Each row of a before or after table is a point. One or more steps were done to the points. Then noise was added and the rows were shuffled. The steps act on how far a point lies along the listed directions, d1 being the first. What was done? A step turns or swaps two directions, mirrors them in a line or flattens them onto one, adds a multiple of one to another, or multiplies one. Angles are multiples of 10 degrees, from the lower direction toward the higher: turns from -170 to 170, lines from 10 to 170 but not 90. Use the fewest steps. Two steps may share a direction if one is a turn and the other turns, adds or multiplies; they go together, in the order done. Otherwise the lowest direction goes first.

Directions:
(1): [15 42]
(2): [-42  15]
Before:
[[ -2   2]
 [ 21  13]
 [ -7 -20]
 [  0  15]
 [ 20 -21]
 [-16  -7]
 [-27  19]
 [-34  15]
 [ 14  -9]]
After (9 x 2):
[[-23 -30]
 [ 10 -45]
 [ 11 -17]
 [ -2   5]
 [-21  36]
 [-21 -58]
 [ 34  51]
 [ 10  43]
 [-34  21]]
Steps: multiply d1 by 3

Directions:
(1): [56 -1 23 -8]
(2): [ -7 -11  -4 -60]
(3): [ -3  60   7 -11]
(4): [ 23   8 -56   0]
Before, 13 rows:
[[  3  21  17  12]
 [ 10   2   6  -4]
 [  8 -17 -25  15]
 [ 11  -6  10  15]
 [  4 -19 -13  26]
 [-10  13   9  28]
 [ 10  14  -9  25]
 [-22  23 -25  11]
 [ -1  -4  12 -14]
 [ -9  -9  -9  -6]
 [ 26  -6 -27   2]
 [ 16 -15  -4  15]
 [ 11  31 -13  26]]
After, 13 rows:
[[  6 -33  -4 -30]
 [ 15 -57 -20 -10]
 [ -1   5  12  -4]
 [  4  49 -31 -12]
 [ 27  28  -5  10]
 [ 28  56  -2 -27]
 [ 15  50  16  -1]
 [ 25 -60 -17   4]
 [-13   0  10   8]
 [ 27  18  -3 -15]
 [ 17 -48   1  -2]
 [ -9 -19 -12   4]
 [ 18 -19  10   6]]
Steps: turn d1 and d2 by 60 degrees; turn d2 and d4 by -70 degrees; multiply d3 by 2.5

Directions:
(1): [  7 -18   5  -9  51 -37]
(2): [ 60  13  16  11 -14 -14]
Before:
[[-54 -25 -17  -9  42 -14]
 [ 38  -1  10   6   7 -19]
 [  0 -16  -1   5  20 -13]
 [ 18   6   0  15 -11  -5]
 [ 34  -2   1  15   2   0]
 [ 22   1  -8   8  11  -3]
 [ -1  12   0  17 -37  17]
 [ -8  -8  -9   2 -10  21]
 [ 26   5  -7   7  -7   5]
 [-10  -6   5  -7  -4  14]
 [ 44   4  12   2   9 -27]
 [-20 -13   5   1  23  -4]]
After (12 x 6):
[[ 26  -5   1   6  -2   4]
 [ 30  -2  10  11  12 -28]
 [-39 -13  -9 -13  29  -8]
 [ 13  -2  12  -2  -6   5]
 [-21  -8  -8   8  -9  15]
 [  4 -11 -12  -2  25  -7]
 [-30 -18  -8  -8  25  -4]
 [-10  -6 -17   3  17   4]
 [-12  18 -11  16 -59  39]
 [ -5  -8  -5   6  19 -17]
 [-11   5   5  11 -19  22]
 [-10 -18 -10   3  30  -1]]
Steps: turn d1 and d2 by -120 degrees

Directions:
(1): [-43 -13 -47  15  24 -38  10 -20   3]
(2): [ 60 -27 -27  37  18   0  -4   2  11]
(3): [  1  39   6  47 -30   5  22 -40   6]
(4): [  3 -31  13  -3 -21 -13 -46 -47 -27]
(5): [ -8 -55  24  -3 -11  13  50 -14  15]
Before, 8 rows:
[[  0 -38 -19  -1  21  -7   3  -2  -2]
 [ 13   5   5  -9   1   5 -23   9  -6]
 [-17  -3  -7  10  20 -18 -24   2  -2]
 [  5   3  17 -11 -27  -6 -60 -32 -40]
 [  1  27   6  20 -16 -18 -34 -37  -7]
 [ 17 -28  -5   2   8  -3   1  13   2]
 [ 33 -26 -26  -6  24  -7 -17  16   7]
 [ 14 -30 -12   9  20 -11 -15   0   7]]
After:
[[  4   4 -28  20  13 -11 -11 -11  -8]
 [-17  -3   3  29   5 -12   0 -19   5]
 [  0 -24  33  -3 -40   3 -24 -49 -29]
 [ 19   4 -12  20   1  -5  -8   4  -2]
 [ 16  -3 -12  29   8 -11 -14 -15   7]
 [ 35  10 -22  35  -2  -4   1 -18  11]
 [ -5 -40  23  -9  -9 -10  -5 -27   3]
 [ 12   7  14  10 -15  11   0 -12   1]]
Steps: turn d3 and d5 by 140 degrees; multiply d5 by 0.7

Directions:
(1): [ 16  -1 -45  60  12  13  25   1  39  -4 -43]
(2): [ 20 -18 -32   2 -38  51 -28  38 -42 -18  -3]
(3): [ 16  46 -18 -46 -26 -17 -15  39  48   1 -18]
Before:
[[ 13  17 -14   8   0   1   5  -1  41   8 -20]
 [ 19  19 -16 -46 -25   1  -7  33  10   1 -10]
 [  5   9  -8  -3  -2   6  -2   2  21  -8 -10]
 [-22 -13  27 -10  22 -19   4 -17  -5   4  19]
 [-25 -28   6  41  32  14  27 -36 -11   2  13]
 [ 10  18 -15  16   3 -19   9  10  29  17  -3]
 [  2  32  11 -60 -29 -10 -18  22   3  -5  10]
 [-11  21  11 -20  14 -21   4 -10  32  10   1]
 [-12  21  33 -38  -6 -21 -16   2  12  10  23]]
After (9 x 11):
[[ 24  25 -29 -29 -21   3   1  34  26   2 -26]
 [  0  13   2  -9   2  -1  -4  -3  24  -6  -5]
 [-32 -32  26  23  29   9  21 -37 -25   4  29]
 [ 17  24 -21 -34 -42  17 -21  40   4 -15  -9]
 [-16 -27  19 -13   4   7 -13  -3 -37  -6  24]
 [  1  17   7  -5   6 -29   5   2  18  21  15]
 [-11   7  20 -37   1  -5 -13  -1  -7   3  18]
 [  4   6   9 -28 -27  14 -32  25 -17  -6  21]
 [  0  21  12 -18   4 -18   2 -13  36  13  -5]]
Steps: add 0.3 times d2 to d3; turn d1 and d2 by -70 degrees

Directions:
(1): [-42 -10  19 -27 -10  50   0  35 -25 -38  24  37   9  31]
(2): [-12  30   6  26 -19 -23  51 -14 -15   1  43 -10 -51  40]
(3): [ 43 -38 -23 -20 -24  -6  17  18  49  12   0  12  10  60]
(4): [-15 -23  17   4 -50   6  -8 -57  -8  45  -1  52   3 -10]
(5): [  4 -17 -10   1  26  -1 -25 -26 -59  26  13 -34  37  51]
Before:
[[ 12  14  -1  -2  11   1 -11  14  21 -21 -25  -7   8 -59]
 [-32  12  14   6 -12  20   0  11 -25 -10  12  25 -11 -20]
 [ 10  -3  -8 -19 -11  12  13  31  10 -15   0  11  -1  22]
 [ 17 -11  -8  -7 -11  -7 -10  -7  25  15 -22  21   7  -9]
 [-12  -2   4 -11  -7  21 -19 -16   1  -4  -2  20  26  -8]
 [  3  -7 -19   0  19 -10  -6   4  -3  -5  -1 -14  14   0]
 [-17   9   2   3  15  -1  -5   0 -23   2  16 -20   9  10]
 [ 10 -11   0 -10  18  -3   6  -4 -12   7   5 -14   6  14]]
After (8 x 14):
[[  5  -7  -8 -21  -9  14  12  31   5 -17   4  12   6  31]
 [ 22 -12 -11  -2  -8 -11 -14 -13  24  20 -26  14   9 -10]
 [ -1 -11 -18  -3  17  -6  -5   6  -5  -9   4  -8  15   4]
 [  6  15   3  -4   9   7  -9  21  22 -28 -24  -2   6 -58]
 [-27  14  12   8 -14  17   3  13 -13  -8   9  24 -17 -29]
 [ -9   1   1  -8  -7  16 -19 -21   2   1  -7  17  26 -15]
 [-18  10   5   2  11   1  -4   6 -18  -2  16 -16   7  10]
 [  9 -13   3 -10  17   0   7  -2 -15   8   6 -13   6  19]]
Steps: add -0.5 times d4 to d1; add 0.3 times d3 to d5

Directions:
(1): [  3 -11   2  15  60  17   0  27  -1  18  11  -7 -12   3  33  -6   5   4]
(2): [ 37 -13  32  10   5  13 -27  -1  -8   6  19 -21  13   1 -41   4  13  17]
(3): [-10  -2   1  27 -14 -30 -23  42  -5   9  -8   6 -34 -14 -18  -2  15 -22]
Before (8 x 18):
[[ 14 -11  21 -11 -47  -2  -7 -25   4  -4   7   4  11  -3 -51  11   3   9]
 [ 11   0   8 -17  -7  12   2 -21   2  -3   3  -9  18   7   2   3  -5   8]
 [  1  -2   0  -5   5   6  13 -24   3 -14  13  -5  14   8  -2   2  -2   6]
 [-19  22  -5  -7 -60 -29  -1  -8   6 -15 -19  11  -8  -8 -26   1  -6 -10]
 [  7   2  15  15   9   1 -17  12 -10  10   9 -12  -4   3 -11  -1   8  10]
 [ -8  -7   1  22   7 -15  -8  23  -1   1   1   1 -22 -13  -8  -6  17  -9]
 [ 25 -10  11  11   6  10 -16  -5   4   0  14 -10  10   4 -15   2   5  11]
 [ 19  -3  12  22 -46 -20 -22  -4  -8  -5   3  -5 -15 -14 -56   1  13   1]]
After (8 x 18):
[[ 16  -1  23  19  11   4 -24  10 -12  10  13 -17  -1   4 -20   1  11  13]
 [ 10   2  11 -13 -27   1  -8 -17   1  -5  -1  -8  13   3 -15   3  -1   1]
 [ 36 -22  32 -18  10  36   0 -37   5   5  26 -13  31  11 -26   7   0  34]
 [ 48 -20  25  10  45  41  -5 -22  -6   8  33 -27  17   7  -8  -2   4  37]
 [ -3 -11   1  17  34   3   0  17   0   4   8  -4 -14  -8  10  -8  14   3]
 [ 35 -12  21  15  -3   7 -29  -3   2   1  18 -16  10   3 -37   4  10  13]
 [-10  13  -9 -23  32  27  32 -27  14  -5   1  -2  20  12  44  -4 -19  18]
 [ -2   0   2  -1 -17  -7   5 -19   1 -16   8  -1   7   3 -18   5   1  -2]]
Steps: swap d1 and d3; multiply d2 by 1.6

Directions:
(1): [ 41 -60 -23  13   0 -25 -10 -32  38  20  15   3  31  -4 -13  -2 -18 -21
 -17   1   7 -20   0  -4]
(2): [  5   2  10  15  21  20  16  16   2   3 -57 -32  10 -24 -18 -38 -39 -21
  -7 -12  36  10  10  25]
(3): [ 10 -37  11 -17  10 -14  12  54 -16  31 -22  -2  27  26 -23  13  20  43
   1   1   2   0 -34   7]
(4): [ 15  25 -13  31 -12 -24  39  21   1  -8  18  -1  -1 -17 -25  -1   8  -9
  52 -19  -7 -53  -7  24]
(5): [ 39  25 -33   8 -28  40 -12  16   6  36  -2 -30 -10  23   6  11  37 -22
 -23 -31   5   2   0  -2]
(6): [ 14  10  22   8 -18  31   1  18 -19 -24  31  34  18   2 -22 -14 -33   6
 -30 -28  19 -15 -26 -44]
Before:
[[ 11 -15 -21  -2   3 -23  -2 -18  14  14  10 -14  -8  -1  -3  15   9  -8
   29   0  -5 -27  12  17]
 [ 18 -14 -38  14  -2 -13   7  10  23  26 -11 -12   4   1 -18  -3  10 -17
    4  -5   5  -7  -9  23]
 [ -8  60   1  -1  -7  46   4  21 -25  -9 -26 -20 -16  -8 -13  -7   3   1
  -12 -27  23  14  10  15]
 [ 12  21 -17  15  -6  -4   2 -13  16  -1   0   2 -18 -12  10   3  -1 -28
   22  -9  -2 -20  19  22]
 [  0 -16 -14 -22  11  21 -48 -48  23  32  -7 -16 -15  16  37  11   5 -21
  -40  18  -6  43  28  -2]
 [  0  14  -7  18  -8  27 -24 -13 -14   5  18 -12   0  14   6  11  -1 -22
  -21 -23  11   3  -4 -19]
 [-57  21  33 -13  13 -31  26   8 -26 -29   4  19  -6 -13   7  -8  -1  33
   38  12 -19 -11   7   9]
 [  7 -22 -14 -14  10 -35   9 -14   9   9   2   4  14   2  -8  10   2  -6
    6   3   0 -21  -2  19]
 [ 30 -10  -6  13   0   3  -1  -3   9   9   6   0  16   2 -11  12  -3 -13
  -15 -23   4 -21  -4  -7]
 [  6 -18  -5  11   1   2  -2  -2  15   9 -22 -12  15 -12 -13 -10 -22 -20
   -6   1  21  -2   6  -1]]
After, 10 rows:
[[ 22 -15 -11   2 -12  -8  -4 -12   4   1  38  12   7   3 -17  11  -9  -2
    9 -17   2 -41  -6 -15]
 [ 21 -19 -44   8 -12 -21  -1   4  23  23  20   5   5  10 -14  12  23  -7
    4  -3 -11 -14 -17   9]
 [-18  53 -16 -12  -6  19  -4   4 -16   3 -19 -24 -31   0   8  18  38   8
    6  -5  -3  17  20  28]
 [ 14 -22  -8 -11   2 -29   6 -12   4   2  18  19  21   5 -15  10  -7  -3
   -5  -5   4 -28 -11   3]
 [ -1 -22 -17  -1  -2 -21 -10 -15  21  15  -5  -8   3   0   5  15   9 -11
    9  17  -5   0  10   2]
 [ -5  15  -6  21   3  29 -19 -10 -13   8  -5 -26  -2   7   4   2  -7 -29
  -17 -22  20   7   5  -4]
 [ 20  20 -11  16 -19   2  -1 -13  13  -8  30  25 -10  -5   3   5  -6 -22
    7 -20  -3 -31   5  -4]
 [  1   7   7 -24  -8  47 -49 -32  -1   7  29  19 -11  25  28  10  -8  -5
  -58  -3  -2  30   3 -44]
 [ 29 -14 -12  14   7  -4   3  -8  16  18 -10 -12  13  -2  -8  11   0 -18
   -8 -17   5 -17   6   9]
 [-49  21  37  -9  10 -21  27  14 -28 -34   6  26   2 -16  -2 -17 -17  30
   28   4  -9 -17   3  -1]]
Steps: add 0.3 times d4 to d1; turn d2 and d6 by -110 degrees; add -0.5 times d3 to d6

Directions:
(1): [ 34   5 -27  33  20  14  -2 -17  17   4   7 -40  42  19 -19 -18  19 -13
  22 -17  -4 -41 -11 -35 -19   4  15  12  28  -6  11 -13]
(2): [-13 -21  33   7  28 -16  19  30 -20  26 -22  10  25  -1  24  10  -3  13
  16  -8  -9 -11 -26  -5 -13   1 -12  15  23 -16  41  60]
(3): [  7  -4  -8  -9  13  -7   1   2  18 -26  48  11   6  -8   2  15  40  13
   0 -53   2  50 -17  11   0 -30 -21   6  30  23  19  -5]
(4): [-17  -9  28  27  25  16 -24 -28  41   3  -5 -28 -19 -13  31   2  23  -4
  12  29  32 -10 -17   3  28 -44 -14  16 -12   0 -18  15]
Before:
[[  1   2  -2  10  -2   6  -1  -1  -1  12 -19 -15   3  13  -4  -9 -10 -12
   16  14  -5 -27   8 -14  -2  10   9  -2  -6  -4  -2  -4]
 [ -2   1   6  -8 -12  -7   4   5 -15   3 -13  20  -7  12  -5   4 -13  -6
  -12  14  -9  -1  11   5  -6  15  -3  -9 -12  -1   5   1]
 [  1  -3   3   2  14  -2   1  10  11  -8  23  10   3  -2  10  13  21   9
    3 -25   4  23 -11   5  -2 -22 -15   4  11  17  14  -1]
 [-15  -3  14   6   3  -2 -10  -7  15  -3  -6 -14 -28 -13  21  -2   6  -2
   -1  27  10   6  -4  10  20 -18  -9   4 -14   9 -18   3]
 [ 10   6  -4  -1   5  -8   3  13 -10   3   0   2  11  12  -2  -2   2   1
   -3 -15 -12   1   5  -3  -8  11   3   1  11  -1   9   2]
 [ 12   2  -6   6  -3   1  -3  -9  13  -8   9  -3  -4  -1  -2  -2   3  -5
    3  -3   6   5   2   0   6  -7  -2  -2   3   4  -1 -14]
 [ -3   7  -5  -5  -8   6 -15 -17  16 -14   1  -8 -24  -3   4  -1   5  -3
   -8   9  15  13   5  10  11  -8  -2  -5 -10  12 -23 -27]
 [ -1  -5   9   8   9  -1  10  15 -20  18 -28   2   9   0   0  -5 -18   3
    6  28  -2 -14   0  -4 -16  13   9   5 -10 -17   5  19]
 [  9  -2 -10   6   5   7   6   0  -9   6 -10 -11  15  11  -5  -2  -6  -4
    3 -11 -11 -21  -1 -17  -7  13   9   5   4   1  12  -4]
 [  0   7   0   6  -5   2   8   6 -12  13 -15  -1  -1   7  -1  -4 -17  -3
    0  21 -11 -16  10   0  -3  18  12   4  -8 -12  -9  -5]
 [ -7  10  -5 -32 -32  -4  -8  -1 -10 -16  10  24 -31  -7  -6   7 -12   0
  -22  -1  -1  32  25  18   4   4  -4 -14 -11  24  -9 -35]
 [ -7  -4  14   2   0  -4  -9  -1   1   1 -11   0  -7  -8   8   4   2   4
    3  15   2  -4   3   4   2  -4  -9  -2 -12  -2  -2   7]
 [-11   1   8  -2   2   3  -1   5  -5   8 -12   4  -8  -1   8  -5 -13   3
    3  25   4 -15   2   8  -1   1   1   0 -15  -5  -2   4]
 [ 14   9  -9 -15 -10  -4   8   7 -16 -15  12   6  13   5 -15   2  -1  -1
   -6 -19  -5   5   6  -7 -12  17   0  -3   7  10   8 -13]]
After (14 x 32):
[[ -4   5   1   8   5  12 -11 -10  11   4  -7 -12  -9   0   5 -10  -4  -3
    6  29  11 -23   2   2   3  -7   5   2 -16  -4 -11  -9]
 [  3  16 -22 -46 -46 -12   4  12 -31 -18  13  38 -21   1 -24   5 -24   1
  -28 -16 -19  37  34  16 -12  28   4 -22  -4  24   0 -45]
 [ 16  11 -20 -13 -24  -7   9   6 -26  -3  -5  20   6  22 -28  -3 -18 -10
  -16  -1 -22  -3  22  -3 -19  35  10 -17  -6   0   6 -23]
 [ -4  -1  10  16   7   8 -21 -21  23  -3  -6 -20 -10  -8  10  -1  14  -2
    8  23  14 -14   1  -1  11 -18  -8   3 -15   0 -14  -3]
 [ 20  12 -22 -41 -29 -21  30  37 -55 -14  11  37  26  12 -32   5 -23   6
  -17 -41 -32  17  16  -5 -33  52   7 -15  16   8  27 -13]
 [  5  -4  -7  -8  -2  -5  18  19 -31  10 -15   9  18  11  -6   3 -18   3
   -2 -19 -22 -12   2 -12 -15  27   8   0   7  -1  24   6]
 [ -3  -7  13   3   2  -5  -1   0   9  -2   1   6 -11  -8  13   5   0   1
    3   3  10  12  -5   8  12 -13 -10   1   0   1   4   7]
 [ -9  -3  12   5   1   1   3   9  -9  17 -26  -5  -2   8   6  -3 -15  -7
   14  16  -5 -21   4  -7   0   9   3  -1  -7  -6   4  13]
 [-24  -5  25  -1   5   4 -19 -15  22  -7  -9  -6 -37 -14  31   7   9   3
   -5  24  27  17  -7  20  25 -27 -16   3 -17   9 -23   1]
 [ 19  10 -18 -14  -7 -15  14  26 -30   1   3  15  21  18 -17  -3  -9   2
   -9 -29 -27   5  13  -4 -22  32  10  -7  17  -1  18  -5]
 [-25  -8  32  36  26  17 -35 -40  60  -3  -5 -48 -43 -22  44  -4  30  -9
   11  53  41  -7 -18   9  46 -59 -18  18 -24  11 -39   7]
 [  4  -1  -1  10  17   4  -6  -1  22 -10  27  -1   3  -2   9  10  27   6
    6 -22  10  17 -11   1   1 -29 -14   6  10  18   7  -8]
 [  4   9  -6  -1 -10  -2  14  12 -22  13 -14   6   3   9  -7  -5 -23  -1
   -3  14 -18 -13  15  -1  -9  29  15  -1  -5 -12  -4  -8]
 [ 16   5 -15  13   3   7   7   3 -14  10 -17 -10  18   8 -19 -14 -13  -4
    7  22  -6 -22   7 -14 -21  20  20   2  -6 -14  -2  -7]]
Steps: swap d1 and d2; multiply d4 by 3

Directions:
(1): [-39  21  14 -30  22 -15  -7   7   8   0  -1 -29 -11  -7 -16 -22 -18 -14
  31 -34  39  27  13  11  22 -46  -5 -22 -32   9  -8   3 -13 -40 -35 -24
 -29 -33  32  -7  12 -13  15 -34  20 -18 -58 -20]
(2): [-32 -30 -22  36   0  12 -19  34 -17  -7 -19 -36  58  -3  26 -22   1 -30
 -34 -15  45 -15 -15 -29  25  17  37  -5 -19  -3   5   4 -14 -22  -1 -22
   5 -29  -7   7  15  24 -53  26  11  15   7  32]
(3): [ 13  29 -14 -16  19 -14   6  19 -60 -45  -8   1 -40  -1  -4   9  11 -32
   6 -14 -40  26  14  12  24  19  26  23  19  11  43  -7  -8  19  -7  -2
  -1 -53  -8  56  24  21  25   1  25  21   6  19]
(4): [ 25  35  12 -21 -56  12  -6  31  -8 -39 -16  -4  -7   7  13   7  -6 -29
 -37  -9  33 -14  12 -35  27 -37 -42  -7 -28  56 -14 -15   3  19  -5  31
  -6  -1  13 -10  -9 -26  29  34 -27  10  29   1]
Before (10 x 48):
[[  8  -2  -3   9 -11   1  -1  16 -15 -11  -3   1   6   2   6  -2   6 -10
  -19   5  -5 -11  -1 -14   1  11   8  10   4   8   8   0  -3   9   5   5
    6 -10  -4   7   1  10  -1  14  -3  13  20  13]
 [-14  -2   0   1  14  -1  -2   5  -4  -7   2  -7  -2   2  -4  -4  -7  -4
    8  -7   0   4   3   6   8   4   8  -3   3  -7  10   2  -7  -8  -4 -13
   -5 -11   5  13   3   2  -2  -4   7  -1 -12   5]
 [  2   2   0   2  -5   0  -2   3  11  -8   0   0  -4  -2   3  -1  -2   4
   -2  -1   0  -2  -2  -3   2  -7  -3   3   1   3   0  -4   0   9  -3   5
    4   3  -1   7 -10  -3  -1   0  -3  -5   3  -4]
 [-17 -15   1   4  10  -4  -4  -2   8  11   7  -6  11  -2  -4 -15  -5  11
    9   0   7   4  -5  -5  -2  -3  11  -4  -3 -10   1   8  -6 -17   2 -12
   -2   0   5  -7   4   3 -17 -13   6  -7 -14  -1]
 [  9  -4   4   5  -5   5   1  -2   9   5   7   3   2   4   3   5   4   9
  -14   9   1  -3  -3  -8  -6   7  -7   5   1   4  -7   0   2  10  10   3
    1   7  -8  -6  -3  -2   4   5  -9  -4  10  -3]
 [  5   5   4   2 -11   1   7  -3  -3  -6   4   9  -7  -1   3  10   1   3
   -7   8  -7  -1   0   7  -1   9 -11   8   5   3   3  -8   3   9   8   5
    7  12   1   3  -7  -1  10   6  -7   4  15  -3]
 [-12  14  -3 -10   2  -7  -2  22 -12 -13  -6 -18 -11  -1  -1 -13  -7 -16
    0 -21  13  12   3  -3  17 -13   1  -9 -10  14   4  -2  -6 -10 -18  -4
  -14 -26  10  10   7   0   6  -8  13   1 -14   1]
 [ 15   8  -3  -3  -7   0   4   7 -15  -8   0   5  -6   0   5   2   5  -7
   -7   4 -14   6  11  -2   2   1  -2  12   3   6  10  -4   3   8   4  11
    6  -5  -8   8  -1   4  10   4  -4  -1  10   4]
 [ -5  -3 -10   5   6  -5  -4  15 -13 -13 -14 -11   4  -5   7  -3   1 -16
   -4 -15   8   6   1  -5  13   2  13  -3   1   5  10   0  -6  -4  -1  -6
    5 -16  -2  12  10  12  -8   8   8   8   0   9]
 [ -6 -21  10   2 -14  10   2 -14  33  25   6   5  18  -1  -1   0  -5  17
    1  13   9 -18 -12  -2 -16  -3 -16 -14  -1  -6 -19   4   3  -8   6   3
    1  34   1 -30 -17 -13 -15  -3  -9 -17   3 -10]]
After:
[[ -4  -4  -2   5   3  -1  -2  -1  14  -2   2  -1  -1  -3   1  -3  -2   7
    2  -1  -2   1  -4   1  -2  -3   4   2   3  -5   1  -2  -1   4  -3   0
    5   3  -2   7  -9   1  -6  -4   1  -7  -3  -4]
 [  2  -3   9  -2 -22   5  -5   6  13   1   3   0  10   3   3  -8  -7   8
  -10   4  18  -9  -3 -22   2 -17 -15  -6 -11  12 -11   1   0  -3   6   9
    0  15   8 -19  -7 -13  -4   5 -14  -4   7  -3]
 [-25 -42  13  18 -25  21  -8 -12  59  44   3 -10  55  -1   9 -13 -13  21
  -12  13  50 -36 -22 -18 -18 -13 -21 -30 -21  -9 -42   9   2 -26   6  -3
    0  51   6 -58 -26 -19 -43   3 -19 -24  -2 -12]
 [  4  10   2  -6  -2   1   0  10 -13 -22  -1   0 -13   5  -1   4  -4 -11
   -2  -4  -7   1   8   0  12   1  -3   2   5   8  12  -5  -4   8  -1   1
   -3  -9   3  18   0  -3  12   8  -1   5   5   8]
 [ 18  23  -1 -19   9 -14  14  -1 -16 -11   7  14 -46   1 -13   8   2   4
   15  -2 -41  19   8  18  -4   4  -5   7  20   5  15  -5   4  17  -6  11
   -5  -9  -1  22   1   0  30 -16   9   1  -1  -6]
 [-16  -6  -3  11   5  -1   2   1  -7  -2   2  -5   7  -4   5  -1   0  -2
   -3   0   4   3  -4   9   5  15   8   4   0  -9   7  -4  -4  -8   3 -12
    4  -4   2   7   2  10  -8   0   6   4   0   3]
 [ 21  23  11 -23   5 -16  13  -8  -8  -7  12  21 -41   1 -18   8   4   7
   18   7 -40  12  12  17 -12  -3  -9  13  17   5  11  -1   2  15  -2  10
   -3  -5   5  11  -1  -3  38 -16   1   0  -1 -11]
 [  5   6  -7  -3  12  -7   5   6 -24  -8   2   1 -11  -3   1  -2   6 -10
    5  -1 -22  17  12   8   4   8  14  15   8  -4  20  -1  -2   1   0  -1
    4 -20  -9  20   8  13   8  -7  10   0  -2   7]
 [ -4 -11   5   7   4   4  -2  -5  16  15   8  -4  10   1   1  -2   1  12
   -7   4  11  -1  -5  -5  -7   3  -2  -1  -3  -3 -11   4   0  -2   5  -7
   -3   5  -4 -11  -1  -1  -4  -3  -4 -10  -3  -6]
 [ 29  30   6 -28   4 -16  13  -8 -12 -20  -2  20 -53  -2 -14  19   3   1
   20  -4 -38  21  17  18  -2  -9 -16   7  20  13  14  -6   5  22   0  16
    2   0   1  17   1  -6  43  -8   1   2   1 -12]]
Steps: multiply d1 by 0; turn d2 and d4 by 150 degrees; multiply d2 by 2.5; multiply d3 by 2
